Rows are points. Each copy is the shape, with its points in the same order, stretched, turned, moved and blurred by noise. Some copies are also mirrored. Which?
In the rows, 128 means zero.

Shape (8 x 2):
[[210 147]
 [ 92 117]
 [139 149]
 [184 119]
 [ 66 150]
 [115 126]
 [ 85 150]
 [ 90 149]]
Copy 1:
[[196 158]
 [104  90]
 [134 137]
 [184 123]
 [ 72 115]
 [123 108]
 [ 84 120]
 [ 90 122]]
Copy 1 is: only turned
Copy 2 (8 x 2):
[[203 183]
 [103 104]
 [131 157]
 [185 140]
 [ 62 131]
 [119 121]
 [ 79 143]
 [ 82 142]]
Copy 2 is: only turned

Shape, 10 rows:
[[125 186 133 131]
 [ 95 168  54 101]
 [163  89 169 120]
 [ 88 147 100 184]
 [ 85 166  80 116]
 [168 118 171 144]
 [117 140 114 156]
 [ 92 119 142 123]
 [106 121 127 154]
 [125 216  62 146]]
Copy 1, 10 rows:
[[136 189 117 102]
 [131 151  36  77]
 [167  99 173 118]
 [127 174  71 164]
 [110 153  52  85]
 [165 146 172 132]
 [135 160 100 135]
 [104 119 111 120]
 [131 139 107 149]
 [155 219  57  95]]
Copy 1 is: only turned
Copy 2:
[[157 100 106  73]
 [100 167  71  63]
 [143 123 189 139]
 [107 100  65 133]
 [104 141  80  76]
 [167  98 172 143]
 [127 117 103 129]
 [ 90 107 139 114]
 [112 105 107 141]
 [160 136  38  68]]
Copy 2 is: mirrored
Copy 3, 10 rows:
[[112 177 150 129]
 [ 77 185  69 118]
 [166  85 134 119]
 [ 83 154 127 191]
 [ 72 175  98 129]
 [165 114 154 137]
 [110 147 126 159]
 [ 91 113 129 131]
 [104 124 128 160]
 [101 235 110 152]]
Copy 3 is: only turned

Shape:
[[111 187 191 125 190 122]
 [ 95  88 130 140 123 121]
 [195  84 102 148 125  60]
 [118 181 162  95 132 149]
 [136 105  81 162 109  98]
 [144  78 109 149  81 161]
 [148  97  91 120 107 109]
 [124 164 158 107 217 162]
 [108 147 200 108 189 165]
 [113 168 126 116 187 129]
 [154 124 108 182 111 130]
 [138 144 117 128 133 154]]
Copy 1:
[[147 159 191 141 214 108]
 [104 102 109 152 130 101]
 [214  86  80 123 115  85]
 [130 162 171 124 161 157]
 [157 125  64 156 116 105]
 [133  80  92 170  93 161]
 [148 109  79 125 110 124]
 [138 132 158 127 241 149]
 [118 112 192 138 212 140]
 [137 159 124 127 207 122]
 [172 121  92 188 128 133]
 [147 134 115 146 155 159]]
Copy 1 is: only turned
Copy 2 (12 x 6):
[[129 194 192 124 204  76]
 [109  80 156 127 143 119]
 [180  75 141 133  76  54]
 [115 192 168  87 155 124]
 [131  84 108 140 100  91]
 [141  86 133 134  89 166]
 [143  87 124 100  97 106]
 [169 180 161 103 221 105]
 [143 170 203 111 213 128]
 [142 163 135 103 194  84]
 [143 119 120 166 104 114]
 [143 149 130 111 139 130]]
Copy 2 is: only turned
Copy 3, 12 rows:
[[ 95 104  46 174 134 211]
 [ 88 104 126 142 145 114]
 [175 104  89 135  99  57]
 [ 94 145  95 126 115 209]
 [134 139 121 154 136  72]
 [136 121 182 128 143 117]
 [134 135 126 109 133  88]
 [119 102  54 139 186 213]
 [ 86  76  85 139 160 228]
 [107 134  57 144 168 169]
 [155 131 130 180 133 116]
 [134 144 116 135 152 163]]
Copy 3 is: mirrored

Shape, 13 rows:
[[195 121 127  86 125 107 135 104  95]
 [169 122 172 116  93  94 197 105 107]
 [172 104 141 135 123 120 168 115 167]
 [ 69 242 123 107 178 126 143 160 137]
 [164 119 123 122 117  96 144  49 128]
 [ 55 214 145 117 133 191 104 159 123]
 [ 79 115 186  93 162  97 119  97 121]
 [ 71 182 135 140 173 135 125 179  85]
 [170  93 101 125 112 100 148 131 138]
 [196 122 130 183 104 103 150  88 112]
 [129 171 191 102 140 104  91 142 139]
 [172 104 114 115  83 125 171 100 115]
 [102 202 149 121 206 195 141 157 116]]
Copy 1:
[[192  77 126  85 103 136 119  95 102]
 [154  80 159 100  59 137 172  94 125]
 [164  94 129 134 108 131 149 102 179]
 [ 56 128 150  71 167 174  97 187 124]
 [154  64 142 133  93 131  99  66 127]
 [ 59 193 106  93 131 180  95 168 111]
 [ 79 144 146 101 155  88 128  66 105]
 [ 69 148 114 102 160 147 126 189  76]
 [162  69  97 120  93 114 132 120 151]
 [186  67 145 171  74 140 116 117 119]
 [128 162 169  85 130  98  98 132 130]
 [163  74 104 118  62 152 138  91 132]
 [105 166 135  98 195 201 131 156 104]]
Copy 1 is: mirrored
Copy 2, 13 rows:
[[148  79 142 114 166 109 164 178 117]
 [169 105 148 149  94 109 198 162 127]
 [178 112 120 156 132 133 161 108 164]
 [ 30 210 145 105 129 150 146 112 105]
 [136  86 163 187 167 111 179 138 137]
 [ 27 183 169 114  92 183  76 135 121]
 [ 96 115 207 102 113 101 147  71 111]
 [ 64 173 132  98 101 131 101 110  60]
 [155  92  90 142 143  99 143 128 149]
 [186 119 136 210 152 105 149 157 116]
 [117 169 199  83 136 103 116 129 136]
 [147  73 110 166 120 128 166 165 146]
 [ 79 176 155  86 127 211 128 112  82]]
Copy 2 is: mirrored

Shape (15 x 11):
[[139 120 120 131  73 164 147  85 147  95 114]
 [127 122 210 143 173 152 168 151 133 100 134]
 [165  85 161 127 133 127 132 144 136 134 114]
 [149 104 177 111 114 162 142 150 114 144 158]
 [149 120 191 115 170 125 164  94 109 119 162]
 [ 95 161  89 107 126 110 110 115 112 172 125]
 [103 117 145 101 142 138  73  80 106 159 118]
 [104 113 182 122 144 109 120 173 126 102 161]
 [ 57 112  83 115 175 171 123 118 149 188 124]
 [129  96 181 144 137 122 145 150  76 127 131]
 [149 100 107 174  88 147 118 146 105  94 122]
 [159 120 140 182  87 144 108 112 144 147 129]
 [ 35 180 135  78 156 137  96  91  87 204 117]
 [124  97 133 157 103 138 121 119 117 126 163]
 [183 142  69 157  81 191  89  93 130 105 124]]
Copy 1:
[[148 107  76 135  65 151 146  97 156 103 108]
 [136  92 192 130 140 140 189 124 112  78 137]
 [166  75 144 132 137 128 122 132 137 127 107]
 [164  69 153 106 101 153 130 135 104 123 143]
 [157 110 177  98 143 142 137  64 104  98 135]
 [ 86 155  95 103 110 144  85 129 116 174 138]
 [ 94 118 121 103 126 178  58 108 118 108  99]
 [133  86 157 121 134 101 131 152  97  78 168]
 [ 39 100  81 112 156 200 120 135 142 163 156]
 [146  80 157 134 132 124 138 122  63 116 109]
 [178  99  67 176 103 132 136 143 103 114 114]
 [162 106 122 187  88 156 106 112 140 138 125]
 [  7 158 139  63 109 191  73 126  90 153 127]
 [150  84 100 157 108 142 115 102 102 115 151]
 [194 151  38 166  79 197 110 127 157 123 112]]
Copy 1 is: only turned
Copy 2:
[[151 116 136 115  49 157 123 112 153 134 124]
 [101 140  89  90 132  84  84 139 135 159  73]
 [167 101 117 114 131 109  99 133 135 158 127]
 [134 122 115  95 100 104  85 143 112 188 146]
 [122 168 124  85 130  84 100  90 115 157 114]
 [126 146 193 133 126 156 175 171 127 160 162]
 [122 107 202 131 134 158 117 124  96 164 125]
 [ 94 118 129  89 144  81  88 175 131 128 138]
 [ 74  87 151 120 151 205 193 153 123 202 125]
 [130 119 116 122 121  71 106 147  86 145 119]
 [155 105 101 156  82 138 111 161 117 110 155]
 [154 114 131 185  89 134  96 127 155 166 155]
 [ 74 144 242 117 137 161 174 170  88 201 113]
 [114 106 125 143  94 120 114 129 120 143 167]
 [176 141 122 168  63 217 102 136 133 133 171]]
Copy 2 is: mirrored
Copy 3, 15 rows:
[[125 110 117 139  92 190 110 115  90 124 130]
 [135  99 198 143 182 148 176 141 124 133 145]
 [158  76 151 155 149 122 116 153 110 140 111]
 [160  76 174 120 116 141 128 165 117 149 166]
 [157 102 186  99 176 123 146  97 106 122 164]
 [139 173 107  74 103 127 132 132 143 144 101]
 [166 107 133  87 118 135 128 112 173 107  99]
 [105 101 178 122 157 113 129 166 159 110 152]
 [137 121  67 104 130 151 197 133 180 181 109]
 [146  90 179 123 129  99 164 165 111 101 123]
 [146 114 118 172 102 144 126 170  94  94 122]
 [163 124 146 178  85 134 112 134 130 122 121]
 [141 169 138  23 102 148 184 104 190 154  78]
 [139 112 131 131  95 120 138 145 129 107 156]
 [189 148  77 160  95 204  83 143  89  93 123]]
Copy 3 is: mirrored
Copy 4 (15 x 11):
[[171 116 146 118  87 148 153 109 140  98  92]
 [115 104 191 136 189 165 170 143  83 119 148]
 [152  79 152 135 145 128 119 161 108 128 138]
 [140 103 191  95 129 136 143 185 101 148 144]
 [164 109 183 104 180 118 160 108  81 136 166]
 [ 97 175 110 106  95  90 101  99 126 175 145]
 [117 126 167  86 127  90  64  85 104 164 118]
 [ 75 108 185 120 159  97 151 157 107 111 153]
 [ 72 107 114  87 139 146 110  88 145 216 113]
 [120 104 171 131 151 100 154 160  58 146 123]
 [150 121 134 142 119 106 146 168 132 119  60]
 [171 119 169 170 104 118 122 141 152 153 108]
 [ 53 184 155  74 104 112  71  62  80 217 154]
 [143 106 166 119 119  89 152 137 137 147  99]
 [207 167 123 120 104 131 108 141 183 129  52]]
Copy 4 is: mirrored

Shape, 16 rows:
[[106 125  63 147 122 155 170 167 155 200 131  90]
 [143 154 156  81 110 156 134  93 138 127 130 176]
 [108 145 110 151  87 120 138 149 121 132 121 102]
 [103 132 196 107 171 126  82  86 105  56  50  89]
 [158 111 154 109 105 205 176 148  96 165 159 172]
 [125 124  50 111  80 128 146 180 103 164 163 107]
 [143 122 149  72 106 143 119 147 152 121 173 138]
 [186 145 140 119 155 140 104 171 146  96 118 103]
 [116 178 140  86 194  70 118 162 104 100  79  87]
 [103  98 170  75 132 169 156 150 139 123 176 145]
 [120 106 104  73 124 155 117 131 143 171 143 154]
 [141  94 174 108 158  69 134 105 125  90  65 113]
 [139 131 108 103 125 173 151 168 150  80 137 190]
 [146 132 164 164 192 104  65 157  99  73 106 150]
 [139 119 121  90 168 116 109 100  94  70  89  88]
 [139 132 125 146 139 149 161  94 121 124 186 140]]
Copy 1, 16 rows:
[[140 133 140 158 161 114 134 168 118 239 139 175]
 [162 132 156  77 154 138 124  98 124 102 145 125]
 [127  95 124 143 118 143 151 169 137 161 126 141]
 [122 156 155 142 123 136 151  95 174  61  29  82]
 [141  92 198  78 138 157  65  81 127 176 134 182]
 [167  61 127 128 167 145 117 187  92 206 109 154]
 [170 111 166 111 178 151  78 148 124 117 137 126]
 [147 168 118 153 141 195  86 129 107 128 108 114]
 [116 179 130 121 137 156 139 176  89 125  32  95]
 [123 107 221 107 194 136  66 130 145 126 110 148]
 [190 122 162 112 186  94  93 131 119 147 118 157]
 [109 176 127  96 122 112  95 136 176 120  62  69]
 [119 114 123 102 198 163  88 119 119 105 134 176]
 [ 84 131 122 165  95 129  81 104  93  74  69 112]
 [136 136 120 131 166 140 133 107 130 124  38  70]
 [ 94  93 163 130 160 134 114  93  94 155 178  98]]
Copy 1 is: mirrored
Copy 2, 16 rows:
[[110 146 141 138 127 152 182 132 106 225 107 169]
 [183 136 144 135 123 132 100  77 176  85 130 160]
 [120 131 153 140 101 116 131 109 108 163 159 122]
 [ 91  82 203 169 144 131  67  91 216  92 163  83]
 [216 154 180  99 105 193 139 117 104 119 101 158]
 [115 144 140  79  84 118 117 130  83 196 132 162]
 [146 125 124 116  71 153 103 138 174 100 149 161]
 [138 155 151 150 143 154  96 186 163 122 148 104]
 [ 55 154 167 107 145  83 118 126 180 110 121  81]
 [137 120 164 107  72 177 143 133 168  91 129 176]
 [133 101 121 124 106 150 102 113 143 143  90 182]
 [140  55 181 131 135  91 122 156 185  96 140  75]
 [157 151 172 152 141 133 125 162 110  83 130 193]
 [ 93 113 136 153 161 156  89 156 109  48 138  56]
 [105  94 196 115 161 103  64 130 182 127 162 123]
 [156 127 145  94 154 164 145  93 119 113 179 157]]
Copy 2 is: mirrored
Copy 3, 16 rows:
[[ 57 135  90 149  64 170 159 104 102 184 147 118]
 [125 125 180  97 159 145 144 113 124  75  94 116]
 [143 144 126 143  90 125 155  98  95 171 107 125]
 [167 152 126 138 198  85  34 132 157 142  52 113]
 [ 78  53 162 126 167 176 178 134  94 100 136 112]
 [115 127 116 123  61 172 169  92  58 139 135  86]
 [119 114 180 141 123 133 116 134 106  82 165  99]
 [161 152 138 144 130 169  99 179 111 127 170 129]
 [145 211  90  96 170 102  81 131 117 132 143 115]
 [ 71  87 153 159 154 112 125 127 101  72 152 103]
 [ 80  94 124 109  91 163 110 116 110  85 118  93]
 [168 131 107 101 162  73  84 141 191 123 133 109]
 [133 108 127 156 117 141 160 149  92  42  98 124]
 [201 138  94 109 153 125  46 139 113 115 142 183]
 [185 127 101 125 175 130  56 112 140 124  99  76]
 [118 103 148 140 157 175 146  67 124 102 158 141]]
Copy 3 is: only turned
Copy 4 (16 x 12):
[[ 55 152  36 166 128 141 104 120  73 138  52 155]
 [133 159 119 122  84 115 181 149 149 117 183 134]
 [ 77 134 142 171 116 140 128 136  76 122 115 128]
 [103 112 249  53 110  70 182 164 188 134 113  82]
 [141 142 108 148  96 152 110 100 139 153 143 202]
 [ 46 163  98 172 112 151  48 108  54 123 125 155]
 [ 77 139 113 144 121 138 124 154 154 145 204 117]
 [ 93 134 130 125 137 177  97 202 182 157 129  97]
 [ 67 200 190 106 145 100 124 195 147 139 100  98]
 [ 80 122 115 123 141 104 135 129 155 155 184 167]
 [ 79 150  83 121  94 100 110 135 109 155 156 150]
 [ 90 118 187 125 108  51 129 169 207 102 117 126]
 [ 98 127  82  94 111 142 119 207 119 116 177 185]
 [144  94 191 113 141 107  80 225 145 165 139  99]
 [ 78 133 189  56 114  95 105 146 176  93 113 106]
 [143 118  88 126 144 116 111 113 137  89 148 126]]
Copy 4 is: mirrored

Shape, 16 rows:
[[151 112  86 106  93 144 127 137  90  18 124 117]
 [171 150 111 143 100 145 170 127 132 123 148 133]
 [147 145 169 145 103 103 122 118 106 157 112 136]
 [125 155 101 134  94 152 136 138 107 148 140  83]
 [107  71 168 134 148  99 121 116 118 149 127 144]
 [118 121 118 138 249  96 128 137 115 163 108 113]
 [142 162 114 141  98  81 167 141 102 161 124 143]
 [137 140  95 150 127 125 102 141 141 118 112 134]
 [ 98 154  72 139 142 163 120  33 112 142 117 112]
 [ 99 157  75 143  98 141 162 125 137  46 198 121]
 [106 135  74 144 137 161 149 141 111 166 122 146]
 [133 140 131 102 169 108 122 147 127 155 112 147]
 [121 152 115 100 126 129 147 126 139 150 115 133]
 [154 144  92 118 107 104 136 145 107  99 237 151]
 [137 110  77 126 146 122 149 134 142 111 154 117]
 [118  75  77 108 111  98 124 137 140 130 143 117]]
Copy 1, 16 rows:
[[137 148  46 131 106 163 135 126 110  39 113 102]
 [187 165 107 147 111 145 184 114 131 109 126 100]
 [168 132 147 109 138  87 138 109  93 138 117 121]
 [132 143  97 144 127 137 172 121 146 139 151  73]
 [139  73 152  95 140 116 126 118 121 132 126 178]
 [126 116 105  95 229 130 103 141 162 187 118 161]
 [166 174 113 118 120  63 197 114 132 137 111 130]
 [145 138  96 145 134 129 112 115 161 120 108 119]
 [132 150 100 119 167 180 125  23 128 154 132  93]
 [124 182  79 169 112 164 189  80 173  60 179 126]
 [133 130  86 130 123 150 167 108 129 172 113 127]
 [135 156 119  86 144 116 110 152 135 172 121 144]
 [136 175 132 108 120 141 153 130 148 157 121 123]
 [195 166  70 119  87 119 179 115 155 106 214 130]
 [153 134  91 131 129 155 158 131 180 112 135 123]
 [124  95 101  85  84 125 150 129 182 112 123 134]]
Copy 1 is: only turned
Copy 2 (16 x 12):
[[154  94 137 159  97 159  90 140 111  24 138  71]
 [152 150 113 156  96 149 168 138 131  93 150 137]
 [165 142 142 140 120 108 140 133  69 133 115 144]
 [161 131  98 139 104 160 143 172 118 136 110 118]
 [119  83 184 145 137  87 137  99  71 149 140 118]
 [ 78 141 126 106 195 133 120 115  75 185 181  82]
 [146 146  87 125 110 118 169 154  61 112 136 144]
 [109 135 119 164 126 146 102 134 109 113 133 133]
 [153 121  68 147 175 144 123  71 148 136 100 108]
 [136 105  76 167 118  98 146 173 179  51 144  89]
 [116 104  84 126 147 171 143 127 116 138 147 152]
 [109 144 128  96 124 132 109 119  88 147 159 136]
 [122 145 110  99 103 135 133 125 117 127 129 135]
 [171 103  78 159  80  85 135 168 144  84 205 116]
 [108 114 104 152 107 138 141 126 128 113 170  95]
 [ 94  88 114 167  74 126 126 117 100 126 141  95]]
Copy 2 is: mirrored

Shape:
[[175 114 124 135  70 163 103 143 145 185 118  74]
 [114 144 114 202 123 119 108 109 208  87  72 133]
 [153 124 152 105  82 124 141 180 189 122 116  82]
 [123 166 100  74 150 127 105 101  78  68 144 189]
 [117 153  75 106 115 135 137 109 130  96 150 218]
 [168 141 194 134 107 181 146 153 168 171  82 114]
 [150 104 149 155 134 137 127  74 199 121 126 116]
 [102 152 145  69  89 158  77 117  96  77 162 179]
 [ 87 129 117 137 132 146 131 162 180 188 116  65]
 [145 126 156 224 123 109 138 116 151 113 132 120]
 [142 195 107 102 126 197 117 118 117  72 188 153]
 [171 110 137 125 125 196 111 174 145 130 105  88]
 [194 159 166 120 121 135  86 153 169 167 124 110]
 [122  95 131 177 159  98 125 130 198  98 115 177]
 [147 134 128 163 135 101 149  78 148 110  97 120]]
Copy 1, 15 rows:
[[184  94  96  57 136  61 103 166 111 132 143 134]
 [188 178  99 160 146 132 128  89 141 106  74 110]
 [169 166 118  61 124  89 120 131 184 127 158 108]
 [ 73 135 124 121 201 244 105 149 111 109 106 125]
 [101 130  83 149 165 220  81 147 133 126 113 161]
 [198  85 143  66 142  79 105 108 178 156 100 140]
 [123 125  81 135 163  81 129  99 143 117  96 148]
 [ 68 118 142  95 158 212  43 168 122  82  96 104]
 [188 127 150 141 143  74 122 145 164 138 160 108]
 [167 132 130 135 137 115 142  92 124  78  90 175]
 [108 105 104 110 205 224  79 140 152  45 143 105]
 [176 106 114  62 160  96 149 168 172 121 128 100]
 [184 146 140  66 205  84  85 139 157 115 126 138]
 [145 181 114 165 154 128 143 123 171 121  75 168]
 [138 134 103 135 157 128 154  76 106 136 104 153]]
Copy 1 is: only turned
Copy 2:
[[122 187  98 202 101 137 106 144 134 132 158  78]
 [170  98 144 169 153 115 120  93 242 156  73  91]
 [138 162 161 169 138  81  98 174 172 106 139  67]
 [ 93 106 117  70 132 105 220  48  92 103 133 162]
 [106 135 114 146 148  77 204  33 122 135 161 161]
 [186 164 165 215  84 146 122 199 165 155 157  88]
 [162 131 142 165  86 109 114 107 157 188  93  71]
 [ 70 121 155 133 131 132 166  68  60  69 147 166]
 [136 183 139 164 172 132  92 123 189 192 176  83]
 [185 103 109 165 155 103 106 138 139 150  68 106]
 [135 117 135 129 163 118 233  65  69  96 168  77]
 [123 148 108 154  99 143 162 171 157 153 153  65]
 [169 119 120 169  86 148 107 164 139  99 166  62]
 [141  64 122 150 123  85 110 105 203 189  93 128]
 [165 149 114 124 116  95 131 125 158 161  80 117]]
Copy 2 is: only turned
Copy 3:
[[190 105 112  81 159 208 186 127 144 210 154 139]
 [103 183 111 151 187 183 145 113 174 122 112 198]
 [154 139 138 153 110 169 183 138 191 202 143 143]
 [152  98  91 149 108 122 100 175 164  51 184 152]
 [105 128 101 145 113 113 104 179 133  85 182 183]
 [163 163 163  97 134 155 139 102 139 192 145 127]
 [113 123 105 128 152 182 115 114 159 157 118 137]
 [158  69 154 139 119 145 112 161 176  99 190 163]
 [131 132 121  65 134 160 217 101 157 162 103 151]
 [123 142 135 174 171 165 141 110  98 122 144 133]
 [127 117 109 115  94 197 141 117 165  76 219 173]
 [192 141 140  92 111 231 171 136 168 175 127 141]
 [161 145 127 106 163 171 163 143 189 168 171  96]
 [ 84 167 131 181 143 149 117 182 143 127 101 146]
 [138 132  89 162 149 139 116 117 145 122 128 137]]
Copy 3 is: mirrored
